Each point is reached from the start by the listed moves, each made once or not at all, plus a little noise. Say if it took an odd or an even number of moves. Then give how often each move was made.

Moves:
(1): [2.68 0.38 1.04 0.34]
(2): [-0.69  3.09  0.51  0.12]
Start: [ 0.87  1.02 -0.82  0.96]
Points:
[ 0.05  4.11 -0.49  1.11] => odd (0, 1)
[ 0.80  1.03 -0.85  1.00] => even (0, 0)
[2.80 4.46 0.68 1.53] => even (1, 1)
[3.51 1.15 0.24 1.37] => odd (1, 0)

Moves:
(1): [ 3.29  0.61  0.01  0.72  0.03 -0.03 -0.61  0.27 -0.38  0.19  0.16 -0.93
 -0.14]
(2): [-0.89  4.26  0.29  0.57 -0.53  0.03  0.33  0.32 -0.59  0.56 -0.38 -0.15
 -0.30]
(3): [-0.29  0.12  3.16  0.36 -0.48 -0.64 -0.44 -0.66  0.07 -0.18  0.56 -0.99
  0.32]
(4): [-0.35 -0.59 -0.51  3.24 -0.97 -0.53 -0.26  0.39 -0.46 -0.06 -0.35  0.12
 -0.24]
(5): [-0.48  0.38  0.23  0.80  2.35 -0.29 -0.21  0.73 -0.26  0.12  0.27  0.13
  0.09]
(6): [-0.33  0.29 -0.10  0.89  0.00  4.02 -0.55  0.31  0.51 -1.39 -0.43 -0.23
 -0.07]
(7): [ 0.64 -0.18  0.27  0.31  0.20  0.14  2.78  0.52  0.01 -0.73 -0.13  0.02
  0.48]
(8): [-0.12  0.21  0.58 -0.44 -0.65 -0.43 -0.83  3.32 -0.30  0.04  0.04  0.23
 -0.15]
(9): [ 0.23  0.57  0.14  0.26  0.00 -0.83 -0.28  0.06  3.69  0.07 -0.62  0.14
 -0.18]
(10): [-0.19 -0.06  0.41  0.20  0.43  1.28  0.19 -0.03  0.32  3.08 -0.27 -0.10
  0.15]
(11): [-0.25  0.37 -0.81  0.32 -0.35 -0.09  0.39  0.16  0.76  0.10  4.20 -0.09
 -0.07]
Start: [ 1.29 -0.81 -0.95  1.73 -0.42 -0.61 -0.14 -0.91 -2.61  1.25 -1.26 -0.86
 -1.24]
Points:
[ 0.58  0.15  2.10  4.21  1.07  2.14  1.27  3.53 -2.07 -0.65  3.37 -1.75
 -0.89] => even (0, 0, 1, 0, 1, 1, 1, 1, 0, 0, 1)
[ 3.88  0.19 -0.14  2.78 -0.78  3.04 -2.37  3.46 -2.93 -0.03 -1.68 -1.59
 -1.66] => odd (1, 0, 0, 0, 0, 1, 0, 1, 0, 0, 0)
[ 0.31  0.46  1.85  7.50 -0.62  0.64  0.62  3.82  1.64 -0.47  2.33 -1.38
 -1.18] => even (0, 0, 1, 1, 1, 1, 1, 1, 1, 0, 1)
[ 0.20  0.02  1.24  7.72  0.60  2.27  1.42  0.73 -1.82 -0.75  2.79 -1.60
 -0.72] => even (0, 0, 1, 1, 1, 1, 1, 0, 0, 0, 1)
[ 3.09  4.23  1.96  4.34 -1.57  0.05 -0.51 -0.86 -2.59  4.95  3.02 -2.84
 -1.40] => odd (1, 1, 1, 0, 0, 0, 0, 0, 0, 1, 1)
[-0.39  3.59  3.09  6.66 -0.47 -2.22  1.02  3.81 -4.19  0.93 -1.16 -1.63
 -1.13] => even (0, 1, 1, 1, 1, 0, 1, 1, 0, 0, 0)
[ 4.26 -0.49 -0.64  6.44 -1.81  2.49  0.35  3.75 -2.90 -0.80 -2.34 -1.42
 -1.45] => odd (1, 0, 0, 1, 0, 1, 1, 1, 0, 0, 0)

Moves:
(1): [ 2.46  0.51  0.56  0.85 -0.33  0.35  0.02  0.39 -0.49 -0.27 -0.85 -0.53
 -0.16 -0.11 -0.42  0.04 -0.34 -0.37  0.74 -0.20 -0.56  0.59  0.21 -0.07
  0.06  0.96]
(2): [-0.42  2.93 -0.84 -0.59 -0.72  0.26 -0.42  0.25  0.40  0.20 -0.10  0.35
 -0.54 -1.91 -0.65  0.84 -0.72  0.94  0.03  0.38 -1.49 -0.10 -0.70 -1.04
 -0.07 -0.64]
(3): [ 0.09  0.43  3.39  0.33 -0.71  1.12 -0.08 -0.31  0.62 -0.64  0.04  0.82
 -0.60 -0.30  0.38 -1.05  0.27  0.65 -0.21 -0.56 -0.35 -0.65  0.23  0.32
 -0.04 -0.21]
(4): [-0.33  1.06  0.42  2.53  0.35 -0.35  0.82  0.17 -0.11 -0.90 -1.19 -1.19
  0.38 -0.73 -0.60  0.88  0.59  0.41  0.01 -0.90 -0.02  0.91 -0.86 -0.07
  0.30 -0.50]
(5): [-0.18  0.24  0.35 -1.78  3.51  0.26  0.90 -0.38 -1.12  1.18 -1.29 -0.35
 -0.90  0.60 -0.81 -0.26  0.21 -0.92 -0.44  1.15 -0.41  0.89  0.70  0.04
  0.43 -0.51]
(6): [-0.32 -0.02 -0.43 -0.78  0.41  2.15 -0.03  0.12  0.07  0.81 -1.03 -0.63
  0.74 -0.34 -0.19 -0.43  0.10  0.55  0.84  0.25  0.60 -0.29  0.19 -0.20
 -0.12  0.10]
(7): [-0.11 -0.41 -0.30 -1.64  0.02 -0.02  3.15  0.88 -1.47 -0.21  0.12  1.45
  1.20 -0.44 -0.13  0.91  1.15  1.20  0.39  0.73  0.43  0.28  0.58  0.07
 -0.34  1.25]
(8): [-0.18 -0.08  0.69 -0.31 -0.47  0.26  0.42  1.55  0.70 -0.16 -0.04 -0.83
 -0.86  0.48  0.59  0.68  0.10 -0.39 -0.38  0.38  0.22 -0.68  0.65  0.44
  0.00 -0.24]
(9): [ 0.71  0.25  0.65  0.56  0.03 -0.43  0.89  0.02  2.18  1.18 -0.58  0.22
  0.63 -0.10  0.20 -0.08  0.35 -0.31 -0.16 -0.53  0.43  0.74  0.28  0.20
  0.56  0.36]
(10): [-0.25  0.23  0.85  1.43 -0.85 -0.51 -0.69 -0.09 -0.64  2.48  0.72  0.44
  0.04  0.07 -0.71 -0.14  0.58 -0.71  0.56  0.05  0.30 -0.44 -0.48 -0.08
  0.41 -0.41]
(11): [ 0.19 -0.07  0.33  0.97  0.82  0.19  0.08 -0.08  0.35  0.41  2.48  0.02
 -0.04 -0.46  0.51 -0.62 -0.85  0.44  0.53  0.51  0.53 -0.31 -0.08 -0.10
  0.42 -0.55]
(12): [ 0.03  0.22 -0.06  1.28  0.56 -0.07 -0.63  1.94 -0.31 -1.07  0.26  3.13
 -0.49  0.92  1.03 -0.76 -1.23 -0.26 -0.95 -0.19  1.12  0.00 -0.15  1.89
 -0.10  1.42]
(13): [-0.04 -0.15  0.31  0.17  0.45 -1.00 -1.07  0.96  0.40 -0.22  0.39  0.13
  1.61 -0.08  0.33  0.40  0.14  0.44  0.10  0.28 -1.00  0.07 -0.88 -0.66
  1.48  0.20]
(14): [-0.37  0.38  0.09 -0.38 -0.52  0.78  0.12 -0.55  0.21 -0.12  0.37  0.21
  0.31  1.45 -0.02  1.36 -0.89 -0.86  0.06  0.38  0.32  1.08 -0.81 -0.13
  0.95 -0.86]
(15): [ 0.13  0.10  0.37  0.75 -0.15  0.79  0.97 -0.30 -0.51  0.35  0.11 -1.16
 -0.07 -1.27  3.07 -0.36  1.56 -0.99 -1.92  0.47  0.01 -0.13 -2.06 -0.83
 -0.81  0.71]
(16): [-0.11 -0.83 -0.50 -0.24  0.74  1.68 -1.21 -0.95  0.12 -0.07  1.01  0.11
 -0.75 -0.81 -1.57  2.48  0.22  0.49 -1.55  0.20  0.86 -0.44  0.17 -0.40
  0.11  1.07]
(17): [ 0.92  1.12  0.32 -0.27  0.24  0.80 -1.31  1.08  0.78 -1.12  1.25  0.61
 -0.57  0.92 -0.87 -0.77  2.31 -0.03  1.35  0.06  0.92  0.62 -0.30  0.06
 -0.30  0.28]
(18): [ 0.35 -0.05  0.10  0.16  0.02  0.17 -0.04  0.26  0.07  0.28  0.08 -0.02
 -0.71  0.50  0.21  0.18 -0.15  2.73  0.07  0.31 -0.23 -0.42 -0.83  0.15
 -0.70  0.40]
(19): [ 0.30  0.01  0.12 -0.46  0.95 -0.24 -0.73 -0.15  0.17 -0.21 -0.25  0.24
  0.12 -0.55  0.47  1.02  0.13  0.37  2.11 -0.14 -0.11 -0.01 -0.29  0.91
 -0.47  0.49]
(20): [-0.20 -0.05 -0.47 -0.04 -0.08 -0.42 -0.21 -0.19  0.03 -0.60 -0.27  0.28
  0.60 -0.21  0.27 -0.04 -0.04  0.33 -0.68  3.56  0.39  0.14  1.04  0.03
 -0.08  0.15]
(21): [ 0.80  0.37  0.24 -0.87  0.23 -2.27 -0.79 -0.20 -0.58 -0.31 -0.05 -0.43
  0.59  0.23 -0.91  0.25 -1.41  0.83  0.74 -0.62  2.96 -0.87 -0.84 -0.46
  0.10  0.71]
(22): [-0.79  0.24  0.51 -0.68 -0.50  0.19 -1.49  0.66 -0.56  0.11  0.47 -0.87
 -0.04 -0.94 -0.78  0.13 -1.15  0.97  0.21 -0.51  0.10  2.26  0.33  1.16
 -0.41  1.02]
(23): [ 0.32  0.47 -0.40 -0.08 -0.14  0.07 -0.72 -0.23 -0.75  0.32  0.19  0.29
  0.57  0.86  1.35  0.47  0.16  0.65 -0.13 -0.10  0.57  0.20  1.53 -0.20
  0.02 -0.40]
(24): [ 0.30  0.70 -0.04 -0.37 -0.44  0.13  0.31 -0.47 -0.38  0.11  0.09 -1.12
  0.71 -0.06 -0.20 -0.39  0.28 -0.40 -0.76 -0.59 -0.35 -0.45 -0.31  2.24
 -0.14 -0.05]
Start: [-0.84  0.97  0.52 -1.00 -0.22  0.65  0.39 -1.04  1.52 -2.98 -0.63 -0.67
 -0.61 -0.37 -0.46 -0.69  0.18 -0.71  1.89  0.86  0.89  3.17  0.88  0.12
  1.40  1.33]
Points:
[ 0.19  3.88  2.85 -2.53  5.66  2.56  1.92  2.00  1.96 -1.52 -0.09 -2.13
  2.56 -2.08 -2.26  0.26  3.24  4.75  6.15  1.46  1.77  7.45 -0.63  3.95
  2.16  3.81] => even (0, 0, 0, 1, 1, 1, 1, 0, 1, 0, 1, 0, 1, 0, 0, 0, 1, 1, 1, 0, 0, 1, 0, 1)
[ 2.56  1.49  4.27 -3.68  5.56  1.81  0.57  1.03  1.14 -3.38 -3.10  3.81
  1.91 -1.60 -1.72  1.80 -0.35  2.39  2.81  4.77  5.25  3.57  2.11  1.75
  3.02  7.27] => even (1, 0, 1, 0, 1, 1, 1, 0, 1, 0, 0, 1, 1, 0, 0, 1, 0, 0, 1, 1, 1, 0, 0, 0)
[ 1.50  5.11  4.20 -0.96  0.73  1.88  3.21  2.32  0.77 -1.10 -1.76 -2.34
  0.06  1.02 -3.73  1.73  3.21  1.01  2.92  4.70  2.39  8.63  1.13  4.27
  2.13  3.20] => odd (1, 0, 0, 1, 1, 0, 1, 1, 1, 1, 0, 0, 0, 1, 0, 0, 1, 1, 0, 1, 0, 1, 0, 1)
[ 0.69  2.82  5.54 -3.71  3.65  0.98 -2.60 -2.39  1.13 -1.23 -0.50 -2.75
  1.24 -2.83  1.01  1.90  1.00  1.00 -0.13 -0.11  3.63  4.78 -0.29  2.46
  2.29  4.70] => odd (0, 0, 1, 0, 1, 0, 0, 0, 1, 0, 0, 0, 1, 0, 1, 1, 0, 0, 1, 0, 1, 1, 1, 1)
[ 0.04  4.87  3.06 -5.81  1.55  7.59  0.59 -0.81 -1.31 -1.42 -1.57  0.17
 -1.48 -1.81 -3.12  4.03 -0.91  5.38  1.93  2.85  0.75  6.60  2.45 -0.16
  1.22  3.58] => odd (1, 1, 1, 0, 1, 1, 1, 0, 0, 0, 0, 0, 0, 1, 0, 1, 0, 1, 0, 0, 0, 1, 1, 0)
[ 1.41  3.79  5.98 -1.57  2.80  3.25 -2.12  0.27  2.37 -2.50 -3.34 -3.50
  0.80  0.15 -2.42  4.33 -1.62  4.42  1.11  3.95  4.79  6.66  1.97  0.28
  4.05  3.51] => odd (1, 0, 1, 1, 1, 1, 0, 1, 1, 0, 0, 0, 1, 1, 0, 1, 0, 1, 0, 1, 1, 1, 1, 0)
[ 1.45  3.34  2.74 -1.90  3.85  4.78 -0.80  2.28  0.74 -0.35  2.45  2.48
  2.20  0.00 -3.77  1.15  1.01 -0.19  2.13  5.97  4.56  7.86  1.36  4.21
  4.37  5.79] => odd (1, 0, 0, 0, 1, 1, 1, 0, 1, 1, 1, 1, 1, 1, 0, 1, 1, 0, 0, 1, 0, 1, 0, 1)
[ 1.27  5.18  3.42 -2.38  2.90  3.18  1.65  2.81  0.33  3.25 -0.29 -1.98
  0.96 -4.02  2.54  2.17  1.51  3.97  4.45  3.84  0.36  5.83  0.08 -0.06
  1.82  4.07] => odd (1, 1, 0, 0, 1, 1, 1, 1, 1, 1, 1, 0, 1, 0, 1, 0, 0, 1, 1, 0, 0, 1, 1, 0)
[ 2.60  5.52  1.59  0.75  0.88  0.86 -1.16 -0.30  1.80 -3.90  0.57 -4.06
 -1.83 -3.81 -2.99  4.67 -1.98  4.28  3.47  0.17  2.66  1.38 -1.90  1.66
  0.98  2.95] => even (1, 1, 0, 1, 0, 0, 0, 1, 0, 0, 1, 0, 0, 0, 0, 1, 0, 1, 1, 0, 1, 0, 0, 1)
[-1.22  5.17  1.30  2.21  0.64  1.80 -2.53 -1.69  2.16 -1.01  2.95 -1.56
  0.54 -2.95 -2.71  5.37 -0.41  3.12  3.12  1.34 -0.34  3.06 -4.13  0.99
  3.71  0.49] => even (0, 1, 0, 1, 0, 0, 0, 0, 0, 1, 1, 0, 1, 1, 0, 1, 0, 1, 1, 0, 0, 0, 0, 1)
[-0.11  4.60  6.37  2.17 -2.23  0.87 -0.31  0.07  2.13 -3.98  0.36 -1.91
 -0.86  0.30  0.73  0.07  3.22 -1.38  1.43  3.65  5.63  3.15 -2.58 -0.57
  1.85  0.91] => odd (0, 0, 1, 1, 0, 0, 0, 1, 0, 1, 0, 0, 0, 1, 1, 0, 1, 0, 0, 1, 1, 0, 0, 0)

Moves:
(1): [-0.04  0.98 -0.30  0.06  0.52 -0.11 -0.29  0.60  1.54  0.04 -0.61 -0.25
  0.39 -0.87  0.36 -0.76  0.53 -0.34 -0.17 -0.54  0.33 -0.88 -0.43 -0.17
 -0.06]
(2): [-0.36 -1.44  0.17  0.34  0.43 -0.37  0.75  0.69 -0.22  0.08  1.00  0.57
 -0.13 -0.57 -0.61  0.79  0.74  0.41  0.75 -0.49  0.67  0.16 -0.11 -0.36
 -0.22]
(3): [-0.06  0.99  0.70  0.51  1.44  0.31 -0.06 -0.28  0.14  0.08 -0.58  0.89
  0.41  1.09  0.79 -0.07 -0.35  1.19  0.31  0.02  0.27  0.01  0.64 -0.18
 -0.58]
(4): [-0.85  0.03  0.48  0.44 -0.36  0.13 -0.41 -0.56 -0.08  0.20  0.19 -0.88
 -0.23 -0.06 -0.08  0.48 -0.09  1.31  0.46 -1.08  0.94 -0.51  0.19 -0.36
  0.02]
(5): [ 0.56 -0.69 -0.10 -0.49  0.38  0.12 -0.56 -0.68 -0.16 -0.07 -0.35 -0.32
  0.29  1.19 -0.79  0.07  0.28 -1.01 -0.25  1.20 -0.75  0.46 -0.51 -0.94
  0.86]
(6): [-0.74 -0.08 -0.10  1.66 -2.01  1.04 -1.99  1.16  0.01 -0.78  1.89 -0.08
 -0.50 -1.68  0.94 -0.71 -0.24  1.17 -0.68  1.25  1.22 -0.59  1.47 -0.44
 -0.16]
(7): [-0.94 -0.11 -0.27 -0.89 -0.27 -0.36  0.36  0.39  1.52  0.46 -0.03  0.84
 -0.46 -0.57  0.41 -0.93 -1.54  0.89 -0.37 -0.80  0.64  1.15  0.88 -0.63
  1.41]
(8): [-0.16 -0.06  0.76  0.58 -0.57 -0.51 -0.34 -0.88  0.45  0.26  0.29  1.15
  0.00 -1.00  0.12 -0.63 -0.17 -1.11 -0.16 -0.72  0.60 -0.32  0.02 -0.60
 -0.99]
(9): [ 0.44 -0.24  1.19 -0.24 -0.04  0.64  0.24 -0.46  0.47 -0.88  1.61  0.73
  0.17  0.21 -0.03 -0.14 -1.05  1.08  0.16 -0.61  0.75  0.72 -0.48 -0.94
  0.51]
(10): [ 0.71 -0.16 -0.15  0.14  0.22 -0.62  0.42 -0.13  0.01  0.28  0.47 -0.96
 -0.49 -0.80 -0.53 -0.33  0.21 -0.46  0.64  0.64  0.24 -0.08  0.77 -0.62
 -0.53]
(11): [ 0.03  0.13 -0.74  0.01 -0.93  0.50  1.36  0.18  0.58 -0.03 -0.95  0.52
 -0.30 -0.69  1.64  0.22 -0.49  1.89  1.42  0.08  0.04 -0.24  0.76 -0.76
  0.36]
(12): [ 0.33  0.84  0.13 -1.73  0.40 -1.96 -0.88  1.03  0.67 -0.88  0.38 -1.81
 -0.58 -2.10  2.01 -1.07  1.30  0.38 -1.01 -0.23  2.08 -0.66 -0.67  0.47
  1.97]
(13): [ 0.60  1.03  0.24 -0.49  0.45 -0.12 -0.22  0.41  0.41 -0.86  0.15 -0.06
  0.16  0.44 -0.48  1.30  0.32 -0.58 -1.01 -0.59 -0.16 -0.12  0.45 -1.17
  0.11]
(14): [ 0.82  1.18 -1.06  0.70  0.01 -0.14 -0.26  0.58 -1.36  0.74 -0.56  0.23
 -0.68  1.04 -0.85  1.66 -0.95 -0.21  0.75  0.65 -0.26  0.30 -0.12 -0.24
 -0.03]
(15): [-0.77  0.04  1.62 -0.65  1.26  0.58 -0.26 -1.12  1.91 -1.29  0.05  0.01
 -0.08 -0.20 -1.10  1.94  0.09 -0.09 -0.70 -0.36 -0.34  0.57 -1.08  1.58
 -1.10]
(16): [-1.35  0.93  2.95  0.15 -0.33  1.22 -0.16 -1.51  0.34  0.40 -0.48  2.36
 -0.29  0.41 -1.04 -0.85 -0.03 -1.54  1.45  0.19 -0.71 -0.10 -0.14  1.14
  0.12]
(17): [-0.86 -0.25 -1.39  1.40 -0.70 -1.71  0.70 -0.28  0.39 -0.14 -0.65  0.01
 -0.19  0.52 -0.70 -1.45  0.02 -0.46  0.16  0.76  0.37 -1.03  0.67  0.87
  0.51]
(18): [-1.26  1.15  0.15 -0.84  0.40 -0.76  1.52 -0.31  0.63  0.08  0.79 -0.60
  1.21 -0.16  0.60  0.83  0.52  1.52 -0.14 -0.94  0.50  2.08  0.01 -0.54
  0.53]
(19): [-0.32  0.78  0.87 -0.29  0.03  0.91 -0.31 -0.30  0.79 -0.35 -0.08  0.21
  1.20  1.52  0.16  0.57 -0.64 -0.44  0.15  0.39 -0.44 -1.29 -0.39  1.32
 -1.68]
(20): [ 0.07  1.13  0.28 -0.08  0.34 -1.19  0.14  1.40  0.87  0.64 -0.05 -1.13
  0.03  0.71  0.62  0.13  0.11  0.81 -1.78  0.03 -0.54 -0.27 -1.00 -0.05
 -0.01]
(21): [ 0.33  1.30 -0.92 -0.91  0.10 -1.35 -1.09  0.63 -1.04 -0.95  1.05 -1.77
  0.23 -0.92  0.24 -0.47  0.04 -0.57 -0.60  0.77 -1.10 -0.90 -0.80 -0.58
  0.35]
(22): [-0.13  0.97 -0.06  0.89  0.59  0.23  0.89 -0.33  0.75  0.39 -0.27 -0.96
  0.62  0.35  2.10  1.06 -1.72 -0.34  0.90 -1.68 -1.03 -0.22 -0.37 -0.07
 -0.37]
(23): [ 0.62  0.21 -0.73 -0.65  0.82 -0.27  0.56 -0.45  0.02  1.04  0.04  0.31
 -0.28 -0.49 -0.12 -0.10  0.91 -0.35 -0.55  0.50 -0.41  0.00 -0.09  0.39
  1.77]
(24): [-0.13 -0.75  1.56  0.44  0.90  0.16  0.64 -0.19 -0.14  0.00 -0.17 -0.02
  1.06 -1.65 -0.91 -0.89 -0.12  0.23 -0.64  0.94  0.94  0.72  0.25 -0.61
  1.05]
Start: [ 0.93  0.46  1.06  1.66  0.00  0.76  0.41  1.02 -0.12  0.59 -0.14  0.39
 -0.83  1.05 -0.71  2.25 -0.55 -0.31 -2.44 -1.69  0.68 -0.95 -0.08 -1.42
 -0.62]
Points:
[-1.27  2.58  0.43  1.84 -0.94 -2.31  1.44  1.92  2.19 -0.70  1.29 -2.23
 -0.28 -4.75  2.32  0.75  1.47  4.75 -4.37 -0.65  6.09 -1.33  2.86 -3.73
  5.52] => odd (0, 0, 0, 1, 0, 1, 0, 0, 0, 0, 1, 1, 1, 0, 0, 0, 1, 1, 0, 0, 0, 0, 1, 1)
[-2.21  3.99  1.83  1.67 -0.22  2.09  2.82  2.19  6.33 -0.05  3.78  0.85
  1.09 -1.48  4.21  4.58 -3.36  5.93 -1.40 -6.23  3.70 -0.65  1.84 -5.25
  1.58] => even (1, 1, 0, 1, 0, 1, 1, 0, 1, 0, 1, 0, 1, 0, 0, 0, 0, 1, 1, 0, 0, 1, 1, 0)
[-2.38  3.96  5.84  0.60  4.67  0.98  2.99 -1.48  4.89  1.71 -0.42  1.78
  0.87  0.02 -3.26  6.82 -1.48 -0.29 -1.95 -4.65  1.09  2.57 -1.21 -3.60
  3.42] => odd (1, 1, 0, 1, 1, 0, 1, 0, 0, 0, 0, 0, 1, 1, 1, 1, 0, 1, 0, 0, 0, 1, 1, 1)
[-2.15  6.50  4.82  0.19  1.10  0.18 -0.83  2.63  5.80 -2.67  1.60 -2.54
  0.41 -0.16  4.48  5.92  0.22  6.80 -5.37 -3.08  4.29 -1.87  0.15 -1.55
 -0.93] => even (0, 0, 1, 1, 0, 1, 0, 0, 0, 0, 1, 1, 1, 0, 1, 0, 0, 1, 1, 1, 0, 0, 0, 0)
[-2.45  3.63  1.54  2.83  0.32 -3.44  1.84  2.67  4.05  2.05  0.98  0.30
  0.22 -1.73  2.50  1.08 -1.22  5.66 -4.20 -0.21  6.36 -0.99  1.75 -3.99
  4.05] => even (0, 1, 1, 1, 1, 1, 1, 1, 0, 0, 1, 1, 0, 1, 0, 0, 1, 1, 1, 1, 0, 0, 1, 1)
[-0.23  0.96  4.01  4.18  2.02  1.68  3.49 -0.66  2.80 -0.95 -0.16  0.91
  2.06  3.54  0.20  4.22 -3.71  2.89 -0.09 -2.77  2.20 -2.13  0.89 -4.61
 -0.21] => odd (0, 1, 1, 1, 1, 0, 0, 0, 1, 0, 1, 0, 1, 0, 0, 0, 1, 0, 1, 0, 0, 1, 0, 1)
[ 0.47  2.06  3.75  2.22  1.61 -0.50  3.89  2.94  6.26  0.89  0.82  1.97
  0.74 -2.93  2.35  2.59 -3.75  2.55 -3.00 -6.09  2.97 -0.32 -0.18 -7.05
  1.37] => even (1, 1, 0, 0, 0, 0, 1, 1, 1, 0, 1, 0, 1, 0, 0, 0, 0, 0, 0, 1, 0, 1, 0, 1)
[ 1.55  5.20  2.12 -0.58  2.77 -3.41  0.28  3.22  3.27 -0.32  2.40 -3.87
 -1.03 -1.09  4.76  0.58 -3.35  2.77 -4.22 -3.67  2.15 -1.26 -1.15 -3.85
  2.27] => even (0, 0, 1, 0, 0, 0, 1, 0, 1, 1, 0, 1, 0, 0, 0, 0, 0, 0, 0, 1, 1, 1, 0, 0)
[-2.13  3.44  6.14  5.06  0.48  0.38  0.79 -1.16  3.09 -1.22  3.84  4.55
 -1.30  0.29 -3.85  4.66 -1.42  0.42 -0.77 -1.87  3.71  0.71  1.91 -2.89
 -2.56] => even (0, 1, 1, 0, 0, 1, 0, 1, 1, 1, 0, 0, 1, 1, 1, 1, 1, 1, 0, 0, 0, 0, 0, 0)
[-2.50  3.55  5.79  0.00  3.14 -4.35  2.17  0.80  4.88  0.21  0.62 -1.21
 -1.20 -0.50 -3.86  4.20  0.52  0.79 -4.04 -1.81  4.12  1.64 -0.20 -2.81
  4.04] => even (0, 1, 0, 1, 1, 0, 1, 0, 0, 1, 0, 1, 1, 1, 1, 1, 1, 1, 0, 1, 0, 0, 0, 1)
[-1.99  6.04  3.17  2.59  2.35 -1.72  1.02  1.61  5.63 -2.01  3.88 -4.15
  1.60 -2.89  0.89  3.50 -1.13  3.17 -7.11 -3.21  2.13 -1.43 -1.25 -3.60
  2.63] => odd (1, 0, 0, 1, 0, 1, 0, 0, 1, 0, 0, 0, 1, 0, 1, 0, 1, 1, 0, 1, 1, 1, 1, 1)
